Rows are points. The points of each table are mixes of a few directions, plus a little noise. How many directions does each table use, and how many do they share? Where both have some left over, give the other angles between the two spaces (their principal angles), to ten degrees, smallest first.

First (6 x 3):
[[-3.8 -1.8  2.9]
 [ 3.5 -4.9 -1.1]
 [ 2.8  2.6 -2.2]
 [-3.9 -1.1  2.7]
 [ 5.1 -0.3 -3.2]
 [-3.6  5.0  1.0]]
Second, 6 rows:
[[ 3.5 -0.2  3.0]
 [ 5.0 -0.3  4.7]
 [-3.9  0.2 -3.5]
 [ 3.1 -0.1  2.8]
 [-5.8  0.2 -5.2]
 [-1.8  0.0 -1.6]]
Directions: first 2, second 1, shared 0; angles 70

First:
[[-4.1 -2.6 -5.8 -2.2  0.8 -5.4 -1.8  1.6]
 [ 4.9  0.2  3.8  0.8  0.7  3.0 -1.0  1.5]
 [-1.2 -0.1 -2.6 -2.8 -0.6 -5.2 -5.4  3.8]
 [ 2.5  2.6 -1.5  5.1  2.6 -0.2  3.8  5.6]
 [-1.7  6.2 -3.2  0.4  1.4  0.9  0.7 -3.9]
 [ 3.9 -1.7  5.5  0.0 -0.1  5.8  0.9 -3.3]
 [-1.6 -0.4  4.2  3.2 -3.8  1.3  4.9  0.0]
 [-2.8 -4.0 -0.4 -4.3 -1.0  0.0 -2.1 -5.3]]
Second, 8 rows:
[[-9.6  1.5 -3.9  0.4 -4.5 -6.0  2.8 -0.9]
 [ 0.0  0.0  0.0  0.0  0.0  0.0  0.0  0.0]
 [ 4.5 -0.7  1.9 -0.2  2.1  2.8 -1.3  0.4]
 [-4.2  0.6 -1.7  0.2 -1.9 -2.6  1.2 -0.4]
 [ 0.7 -0.1  0.3  0.0  0.3  0.4 -0.2  0.1]
 [ 6.0 -0.9  2.4 -0.3  2.8  3.7 -1.7  0.6]
 [10.6 -1.6  4.3 -0.4  4.9  6.6 -3.0  1.0]
 [-8.0  1.2 -3.2  0.4 -3.7 -5.0  2.3 -0.8]]
Directions: first 5, second 1, shared 1

First, 11 rows:
[[-0.2 -1.1  1.1  1.3 -0.3  0.4 -1.1  1.2 -1.0  1.6  0.0]
 [-1.0  2.7  0.2 -2.8  1.8  0.5 -0.3 -1.4  2.0 -0.3  1.1]
 [ 3.0 -6.8 -1.2  7.0 -4.7 -1.5  1.7  3.0 -4.9 -0.7 -2.7]
 [ 5.6 -4.1 -6.3  3.6 -4.4 -4.0  7.2 -1.6 -2.1 -8.2 -3.4]
 [-1.9 -1.3  3.2  1.8  0.0  1.5 -3.8  2.9 -1.4  5.0  0.6]
 [-3.3  5.3  2.5 -5.3  4.2  1.9 -3.1 -1.2  3.5  2.8  2.6]
 [ 4.4 -4.7 -4.4  4.4 -4.1 -3.0  5.2 -0.2 -2.6 -5.6 -3.1]
 [ 0.8 -1.2 -0.6  1.1 -0.7 -0.5  0.8  0.3 -0.8 -0.5 -0.6]
 [-0.9 -1.1  1.7  1.0  0.0  0.8 -1.7  1.5 -0.9  2.5  0.1]
 [-2.2  4.5  1.3 -4.3  3.2  1.1 -1.7 -1.6  3.0  1.1  1.9]
 [-4.1  7.4  2.5 -7.7  5.6  2.0 -3.1 -2.5  5.2  2.4  3.3]]
Second:
[[ 4.7 -5.9 -4.3  5.9 -5.1 -3.0  5.0  0.5 -3.9 -5.2 -3.6]
 [-3.6  4.6  3.2 -4.5  3.9  2.3 -3.8 -0.4  2.9  3.8  2.6]
 [ 4.8 -5.8 -4.1  5.9 -5.1 -2.9  5.1  0.7 -3.7 -5.0 -3.4]
 [ 2.5 -3.3 -2.5  3.3 -2.8 -1.7  2.7  0.2 -2.0 -2.8 -1.8]
 [-4.2  5.3  3.9 -5.4  4.6  2.7 -4.5 -0.4  3.4  4.7  3.1]
 [-3.4  4.3  3.0 -4.3  3.6  2.1 -3.6 -0.3  2.6  3.6  2.5]
 [-2.0  2.5  1.7 -2.4  2.2  1.2 -2.1 -0.2  1.6  2.1  1.4]
 [-0.4  0.3  0.2 -0.4  0.4  0.2 -0.4  0.0  0.2  0.4  0.3]
 [ 1.6 -1.9 -1.4  1.9 -1.5 -1.0  1.5  0.1 -1.2 -1.6 -1.1]]
Directions: first 2, second 1, shared 1
